Each row is a point. A path goes straight from each point to the next, and from the last back to the first. The post is the endless flat space through its rows: a point in 2 columns, a line in 3, a plane in 4, and so on, so that a path can go around it. Count how often the path circles the post. Going back the other way cancels.

Post (2 x 3)
| -.26 |  .29 | -.43 |
|  .08 | -.12 |  .25 |
Path (11 x 3)
| -.23 | -.57 |  .40 |
| -.64 |  .38 |  .14 |
|  .46 |  .31 |  .52 |
|  .50 |  .22 | -.02 |
| -.11 | -.30 | -.36 |
| -.27 | -.24 |  .12 |
| -.41 | -.46 | -.20 |
| -.94 |  .27 | -.28 |
| -.08 |  .18 |  .38 |
|  .45 |  .25 |  .20 |
| -.11 |  .28 | -.80 |
Times around: 2

Post (7 x 8)
| -.12 | -.15 |  .28 | -.42 |  .07 |  .17 | -.04 | -.06 |
| -.02 | -.36 | -.16 | -.14 | -.17 | -.13 |  .17 |  .08 |
|  .23 | -.49 |  .17 |  .32 |  .10 |  .09 | -.10 |  .23 |
|  .29 |  .05 |  .11 |  .76 | -.06 | -.69 | -.33 | -.22 |
|  .13 | -.24 | -.14 | -.26 |  .20 | -.14 | -.16 |  .10 |
| -.12 |  .46 |  .08 |  .03 |  .13 | -.18 | -.18 | -.07 |
|  .26 | -.19 | -.04 |  .01 | -.23 | -.02 | -.05 |  .04 |
Path (26 x 8)
| -.16 | -.04 |  .49 | -.94 | -.04 |  .68 |  .02 |  .31 |
|  .00 |  .53 |  .52 |  .05 | -.47 |  .05 |  .19 | -.08 |
|  .00 | -.05 |  .21 | -.66 |  .39 |  .23 |  .22 | -.18 |
| -.10 | -.43 |  .26 |  .20 |  .21 | -.07 |  .01 | -.51 |
| -.29 | -.33 |  .33 |  .12 |  .29 | -.08 | -.34 | -.25 |
| -.02 |  .14 |  .14 | -.02 |  .06 | -.08 | -.45 |  .28 |
|  .04 |  .43 | -.01 | -.18 | -.11 |  .02 | -.03 |  .36 |
|  .16 | -.14 |  .48 | -.24 |  .47 | -.13 |  .00 |  .09 |
|  .56 | -.28 |  .06 | -.20 | -.01 |  .33 |  .06 | -.21 |
|  .37 | -.56 |  .23 | -.22 |  .19 |  .05 | -.02 | -.30 |
|  .33 | -.24 |  .40 |  .39 |  .22 | -.56 | -.11 | -.26 |
|  .22 | -.24 | -.07 |  .15 |  .12 | -.22 | -.03 | -.49 |
|  .23 | -.22 | -.12 |  .16 |  .19 |  .13 | -.42 | -.05 |
| -.07 | -.18 |  .16 |  .10 | -.54 |  .55 | -.16 |  .27 |
|  .23 |  .07 | -.15 | -.23 | -.49 |  .21 | -.02 |  .48 |
|  .01 | -.34 |  .41 | -.20 |  .18 | -.23 | -.07 | -.07 |
|  .58 | -.26 | -.11 | -.16 | -.19 | -.16 |  .25 | -.01 |
|  .21 | -.83 |  .03 |  .51 |  .26 | -.49 | -.13 | -.20 |
|  .18 | -.27 | -.24 |  .13 |  .20 | -.21 | -.32 |  .07 |
|  .07 |  .29 |  .20 | -.33 |  .02 |  .27 | -.36 |  .06 |
| -.06 |  .18 | -.33 |  .03 | -.44 | -.09 |  .28 |  .35 |
|  .29 | -.01 | -.02 | -.15 |  .35 | -.29 | -.19 |  .30 |
|  .18 | -.27 | -.07 | -.01 |  .03 | -.24 |  .21 | -.17 |
|  .20 |  .08 | -.44 | -.41 |  .58 |  .11 | -.24 | -.13 |
|  .26 |  .24 | -.21 |  .29 | -.70 | -.28 | -.04 | -.35 |
|  .18 | -.56 | -.22 |  .27 |  .02 | -.20 | -.42 |  .33 |
Times around: 4
